Every row gives one point. Two turns around zero, p and q, are shown by what they do to some points. Where does a point land after both, in the order given? Backwards means that the second turn is done in reverse. Each puzzle has new turns, and all numbers are rounded.
(in the rows, 128 means zero)

Turn p:
[146 156] -> [129 161]
[153  82] -> [173 102]
[ 85 146] -> [ 82 121]
Turn q:
[106 116] -> [117 106]
[183  92] -> [194 129]
[141 168] -> [116 168]
[ 80 109] -> [99 85]
[130 155] -> [114 151]
Where do these land?
q, then p backwards: [126 122] -> [126 122]
p, then q backwards: [148 130] -> [148 129]
q, then p backwards: [139 188] -> [136 188]
p, then q backwards: [100  72] -> [97 74]

Turn p:
[111 138  85] -> [168 153 126]
[114 142  89] -> [162 156 127]
[147 127  85] -> [159 142 160]
[127 123 188] -> [ 78 102 107]
[171 155 145] -> [ 89 146 160]
[ 97  83 176] -> [113  70  87]
Turn q:
[128 146 108] -> [154 125 124]
[ 60  97 147] -> [82 77 93]
[147 117  97] -> [148 119 159]
[177 153 160] -> [128 191 136]
Where do these land?
q, then p backwards: [160 172 175] -> [107 195 112]
p, then q: [ 96  69 122] -> [119 117 194]
q, then p backwards: [121 162 111] -> [ 98 120 106]
p, then q: [135 110 104] -> [115 150 145]

Turn p:
[160 116 225 140] -> [ 80 132 218 107]
[104 133 110 144] -> [121 120  96 120]
[147 137 102 136] -> [128 135 113 158]
[116 146 113 107] -> [149 146 111 120]
[113 108  91 113] -> [161 107 103 133]
Turn q:
[119 122 143 171] -> [ 97 110 114 155]
[147 132 144 144] -> [105 143 131 140]
[134 127 112 138] -> [134 134 112 136]
[103 119 196  77] -> [112 100 205  97]
[121  93  91 134] -> [167 116 112 156]
[ 96 166 137  96] -> [124 111 133  71]
[175 137  74 137] -> [155 181  88 141]
Where do these land?
q, then p: [ 60 152 105 118] -> [191  93 143 149]
p, then q: [119 135 156 125] -> [126 122 147 105]
q, then p backwards: [111 162 142 148] -> [102 133 137 164]
q, then p: [186 110 167 120] -> [ 76 163 132  91]
q, then p: [143  97  66 105] -> [114 153 144 195]
q, then p: [141  85 142 140] -> [ 82 115 134 127]
p, then q: [135 154 118 139] -> [124 123 101 115]

Turn p:
[153 121 161 136 154 143] -> [148 112 130 165 125 155]
[113 121 149 153 125  82] -> [105  94  89 132 121 113]
[ 99 119 105 145 127 126] -> [106 148 110 110 115 131]
[132 115  82 142  95 132] -> [147 160 112  90 114 109]
[123  97  89 117 118 120] -> [135 141 114  80 135 135]
[125 170 171  82 121 163] -> [120 113 205 156 132 121]
[151 153 140 121 156 129] -> [136 127 136 164 155 132]
Turn q:
[130 130 103 153 143 105] -> [148 121 152 139 122 100]
[154 105 161 113 119 126] -> [108 118 122  84 127 139]
[121 144 132 140 108 120] -> [111 135 143 142 116 132]
[116 106 100 121 117 108] -> [132 104 112 140 105 107]
[118 138 130 107 136 106] -> [110 125 119 136 143 106]
[139 146  98 113 124 132] -> [137 155 112 135 117 109]
[121 124 110 112 154 225] -> [189 159  80 133 152 184]
[125 131 189 165 123 103] -> [ 90 107 184 115 142 148]
Where do these land?
p, then q backwards: [121 186  93 126 137 121] -> [132 187 130 106 148 108]
q, then p backwards: [125  88 160 110  84 109] -> [ 75  94 155 133 123 105]
q, then p: [121 105  82 130 151 121] -> [167 118  91 119 141 118]
q, then p backwards: [126  96 181 121 141 119] -> [106 103 136  85 138  96]
p, then q: [144 132 131 154 122 126] -> [133 133 142 128 104 115]
q, then p: [106 138 121 159 118 146] -> [144 133 128 153  95 126]
q, then p: [152 149 128  95 143 155] -> [121 158 142 140 169 117]

Turn p:
[134 119 104 132 142 116 136 113 107] -> [135 132 132 116 159 138 148 122 119]
[147 152 118 149 130 117 101 119 114] -> [120 131 139 122 152 108 113 127  94]
[146 142 152 110 115 112 111 109 130] -> [109 149 147 111 111 101 128 132 124]
[123 157 149 131 139 139 144 132 137] -> [131 121 142 148 125 118 117 157 143]
[124 104 115 143 119 120 149 147 105] -> [135 105 132 129 130 162 146 113 116]
[142 123 133 130 142 129 119 134 144] -> [147 131 127 118 123 120 112 126 131]
[103 114 133 105 120 109 147 115 145] -> [124 126 119 127 112 119 164 123 156]
[143 107 105 133 134 148 106 123 112] -> [130 147 115 115 149 150 111 110 114]
[121 139 124 116 105 129 140 129 136] -> [120 133 121 146 111 126 144 135 124]
[125 105 144 144 140 131 123 117 135] -> [135 124 137 122 134 127 115 105 150]
[103 143 122 108 138 146 113 152 116] -> [109 116  98 124 130 140 114 158 130]
[125 131 136 136 111 140 145 146 155] -> [141 121 125 157 100 128 122 128 133]
Turn q:
[130 136 119 131 122 124 139  96 121] -> [132 130 127 108 108 125 128 105 123]
[126 135 155 128 126 114 133 102 147] -> [107 134 148 126 105 118 130 115 147]
[107 131 123 119 137 151 133 161 122] -> [135 140 110 158 151 147 128 131 123]
[117 107 106 121 143 149 120 158 144] -> [132 108 109 144 160 154 135 140 137]
[116 127 109 109 130 117 122 164 142] -> [127 122  98 146 131 141 131 159 138]
[143 154 145 138 139 114 116  98 132] -> [123 150 157  99 110 125 126 127 140]
[148 134 133 145  97 129 129 112 124] -> [146 127 140 116 119  94 134 117 126]
[150 121 132 142 127 124 150 123 112] -> [117 130 128 112 136 106 130 118 105]
[100 116 126 132 139 123 113 145 125] -> [126 121 123 144 138 144 100 139 135]
[143 119 133 114 119 134 125 120 110] -> [134 120 141 129 120 126 138 128 104]
Where do these land?
q, then p: [129 118 119 139 141 126 152 143 115] -> [123 122 113 116 157 132 135 136 127]
q, then p backwards: [116 115 130 119 145 136 123 119 120] -> [130 119 130 141 120 138 131 138 108]
p, then q: [126 139 150 120 139 125 123 137 133] -> [126 117 128 144 124 122 128 149 136]
p, then q: [135 122 139 130  31 158 130 130 116] -> [183 146 138 147 116 100  84  65 135]
q, then p: [126 142 137 129 138 113 116 103 111] -> [ 97 139 130 127 109 123 118 136 125]
q, then p backwards: [121 120 123 123 103 120 115 123 141] -> [115 129 142 132 131 122 139 144 148]
q, then p: [122 131 134 143 145 145 116 127 124] -> [130 137 133 122 134 120 106 140 141]
p, then q: [145 129 113 126 131 131 114 130 128] -> [139 139 129 119 122 138 128 137 114]
q, then p: [129 129 117 111 141 119 123 136 122] -> [125 125 116 135 126 148 121 135 121]
q, then p backwards: [136 133 125 129 145 140 169 123 142] -> [112 109 109 118 113 119 116 101 116]
q, then p: [113 144 117 133 148 112 129 132 141] -> [129 134  97 140 125 118 120 139 125]
q, then p: [139 114 132 135 129 111 128 132 143] -> [131 111 114 119 117 126 137 124 139]

Turn p:
[150 124 116 111 122 150 151 150 117 144 146] -> [109 118 128 121 138 103 127 123 144 167 117]
[140  93 117 117 109 100 147 162 121 129 114] -> [114  91 148 142 156 135 150 108 142 130 106]
[129 138 113 141 156 130 154 148 137 121 136] -> [119 135 136 115 137 138 129 151 164 137 137]
[155 151 151 118 127 127 131 148 121 122 124] -> [128 126 108 129 136  98 142 117 150 120 140]
[115 138 137 182 105 130  85  69 116 122 124] -> [134 149 125 172  89 140 109 139  74 106 164]
[143  88 142 118 118 130 126 122 128 107 121] -> [116 119 107 145 158 135 125 120 110 119 107]
[135 149 109 112 120 125  93 155 190 125 127] -> [139  92 139  97 116 104  92 141 147  85 117]
[151 135 154 129 134 135 120  54 120 163 118] -> [150 169 128 133 140  95 134 135  62 134 149]
[115 135 141 116 124 118 149  95 123 127 143] -> [153 163 132 138 135 131 122 114 123 139 121]
[110 151 106 110 149 139 148 144 111 114 115] -> [114 140 130  92 126 147 132 107 156 139 143]
[115  88 114 120 145 107 119 150 110 137 154] -> [145  90 124 129 133 160 142 136 130 160 109]
[ 79 146 136 162 129 144 113 140 142 125 115] -> [116 144 130 123  75 150 133 146 135 100 125]
Turn q:
[141 139 108 136 148 150 125 143 112  86  83] -> [100 182 153 134 115 103 115 138 137 134 146]
[142 128 116 127 125 124 162 138 120 122 109] -> [ 99 143 123 130 125 137 127 125 156 140 124]
[109 100 163 121 131 120 125  93 119 160 140] -> [166  75 122 126 129 129 107 129 136 139 130]
[150 131 114 145 140 152 158 152 104 123 121] -> [ 88 145 156 148 134 144 119 133 146 131 126]
[152 144 123 110 151 158 135 148 128 105 133] -> [105 145 153 158 121 116 156 143 127 134 128]
[133 116 173 160 108 138 118 134 113 153 154] -> [138  90 141 136 125 149  95 141 114 100  97]
[ 70 131 140 115 114  98 122 114 126 128 148] -> [166 105 126  84 108 142 140 104 115 137 132]
[145 122 159 122  79 153 116 121 114 169 141] -> [136  97 110 145 132 149  99 156  97 143  87]
[131 129 128 130 143 151 139 161 154 116  98] -> [116 162 128 166 105 123 129 113 135 119 134]
[111 101 121 113 119  92  96 125 131 148 152] -> [181 120 114 106 155 136 139 125 127 123 117]
[150 162 111 123 147  92 125 123 146 112 114] -> [109 146 103 109 127 112 159 144 140 109 155]
[139 126  99 134 133 127 139 117 152  84 123] -> [100 149 127 119 137  89 145 103 134 126 129]
[ 91 136 109 129 127 109 104  96 146 161 149] -> [159 104 106 105 153 138 136 109  97 127 158]
Where do these land?
q, then p: [112  60 146 125 149 123 134 106 132 118 129] -> [155 114 137 143 170 111 123 159  97  94 127]
p, then q: [140 123 146 106 128 137 141 121 143 124 118] -> [127 140 126 115 121 119 139 136 141 131 156]
q, then p: [123 154 135 108 141 129 113 108 109 111 136] -> [140 116 126 139 133 116 150 113 147 148 104]
p, then q: [148 141 132 136  87 116 126 100 128 129 132] -> [125 111 135  94 135 120 111 144 127  94 129]
q, then p: [129  84 143 111  80 117 110 123 123 122 109] -> [123  92 151 102 141 105 137 115 103 100 156]
p, then q backwards: [ 79 128 136 121 126 129 148 114 116 120 137] -> [105 122 119 117 107 128 138 172 123 127 115]
p, then q: [132 145  31 130 147 130 115 149 139 167 118] -> [206  88 129 159 106 137 141 140 130 143  76]
p, then q: [145 145 139 134 143 120 114 162 124 188 121] -> [127 116 106 123 121 155 146 115 179 132  89]
q, then p: [140 141 135 140 147 113 146 144 124 110 120] -> [132 142 128 132 117 132 110 122 149 108 105]
q, then p: [113 148 133 136 137 132 112 118 147 111 121] -> [146 126 125 153 130 134 120 105 135 142 134]
q, then p: [137 148 147 140 135 159 125 115 107 114 113] -> [143 109 116 150  94 134 146 119 132 123 113]
p, then q: [138 121 111 149 116 130 151 177 143 121 183] -> [159 145  90 161 130 134 109  94 122  84 127]

Turn p:
[164  94 122 151 113 125 126 110 152  90 119  77] -> [113 169 163  87  84 129 125  97 145 139 131 134]
[ 99 129 106 139 199 125 102 122 148 132 219 137] -> [177 122 104 190 113 122 149 123 183 133  72 174]
[142  88 111 180 145  93 101  70 120 126  81 108] -> [138 198 116 126  95 134  83  93 137 122 183 149]
[147 105  94 175 153 150  82 149 119 155 182 142] -> [169 145 116 142 130 127 172 107 159  66 112 173]
[ 95 142 171  69  71 145 141 124 109 156 122 117] -> [123 115 115 100 156 128 117 179 109 135 108  49]
[158 129 126 130 149 150  97 108 157 120  65 109] -> [146 139 128 104  78 138 113  95  73 133 147 137]
[174 119 153 113 109  91 116 112 143 117 103 151] -> [112 112 116  97  91 134 130 142 135 140 185 126]
[ 91 136 119 165 158 141  85 151 108  84 179 156] -> [110 114 116 193 111 139 135 111 158  75  83 153]
[101 147 126  54  77 164 212 130 110 136 118 171] -> [ 82  84 100 107 212 116 146 138  98 178 114  70]
[136 140 177  78 122 137 196 150  85 139 100 122] -> [125  89 167 129 174 130 131 137 105 159 157  54]
[ 93  93  88 161 171 102  85 179 155 129 159 131] -> [137 161 132 188 101  83 157 142 140  97 106 189]
[140 140 152 184 118 120 141 114 165 138  99 121] -> [122 159 148 112 121 182 118 144 110 141 149 160]
[123 202 120  64  79 122 180 143  91 142 119 121] -> [112  59 142  89 199 104  87 157 112 147 117  94]
Turn q:
[ 83 137  91 112 100 108 150 156 111 128 109 137] -> [143 171 126 155 116  96 110 150 140 170 122 112]
[152 165 151 146 122 104 137 118 156 162  99 126] -> [129 112  93 139 135 125 178 109 158 138 123 158]
[ 89 138 178 149 130  88 102 110  86 135 186 135] -> [ 92 140 117 124  90  97 110  98  66 114 106 179]
[170 126 112 118 167  73 135 183 129  73 117 136] -> [105 172 128 106 108 119 174 175 138 105 192 107]
[171 175  85 171 103 145  78 110 138  59 157 128] -> [ 87  93 191  95 153 112 120 103 137 162 206 148]
[124 123  97 114 123 133  87 133  80 122  59 150] -> [ 88 166 140 169 125 177 121 124 140 171 136  93]
[120 153 143 107 150  99 170  95 120  93 135  92] -> [141 163 137 115 163 120 147 164 106 116 123 182]
[178 144 137  85 153 105 114  90 113 174 209 134] -> [162 144 171 109  97 132 164  56 101  71 121 163]
[166 102 127 188 122 121 138  96 142 138 101  93] -> [ 90  80 133 154 173 118 161 135 152 103 113 129]
[137  68 173 134 107 183 114 190 119 181 102 107] -> [122  82  86 117 115 153 138 123 111 133  68  37]
[105 109  89 139 160 187 129 191 113 110  96 144] -> [137 107 135 147  98 163 100 188 123 159 154  67]
[ 69 114 130  95 109 171 185 107 159 105 149 173] -> [201 137  98 131 157 118  44 139 121 122 138 133]
[ 99 111 149 105 117 147 125  83 198 183 146 110] -> [169  99 111 105 135 134  97  99 172 100  62 158]
Where do these land?
q, then p: [115 125 116 119 120 120 161 151  76 121  81 134] -> [155 131 175 135 168 141 105 134 117 100 120 157]
p, then q: [122 137  95 121  79 125 110 106  85 110 110 130] -> [104 168 163 102 116 142  93 144 150 132 124 152]
q, then p: [177 177 144  92 168  95 172 145 191 130 190 103] -> [ 84  48 134  94 137 106 175 118 168 193 165 119]
q, then p backwards: [ 83 137 148 135 136 177 101 118  90  76 126 143] -> [108 182 143 140 119 116 152 100 148 123  61 129]
p, then q: [ 99 112  92 137  96 158 107 176 116 138 102 182] -> [118 169 148 164 124 111 105 191  95 136 163 145]
p, then q backwards: [124 119  83 153 154 186 126  66  96 110 115 163] -> [144 124 189 105  85 128 110  85 124 160 117 188]
p, then q backwards: [ 89  64 105 147  93 178 139 139 119 118 130  97] -> [148  89 137  81  91  70 120 124  85 135 120 102]
q, then p: [185 173 195 172 147  72 171 121 173 163 184 118] -> [ 49 114 101 137 167  90 149  90 187 197 183 139]
p, then q: [104  96 141 102 156 136 122 109 114 140  97 146] -> [115 110 179 145 129  97 153 128 120 136 117 139]
q, then p: [119  94 104 133 134  90  99 143  95 128 154 139] -> [ 93 132 137 126 119 145  81 165 139 112 109 112]
q, then p backwards: [140 134 118 141 144 187  89 124  84 150 117 100] -> [132 167 178 127 143 165 165 144 146  92 121 121]
p, then q: [138 173 176  90 123  75 152 110 205 179 172 111] -> [173 110  91 113  73 135 176 102 157 124 111  32]
q, then p: [ 83 119  96 142 125 106 106 150 164 109  70 102] -> [131 143 135 136 117 106 149 191  74 128 100 166]
p, then q: [212 130 178 110 118  86 136 135 184 121 145 123] -> [197 130  86  90 131  95 119  87 121 104  96  73]
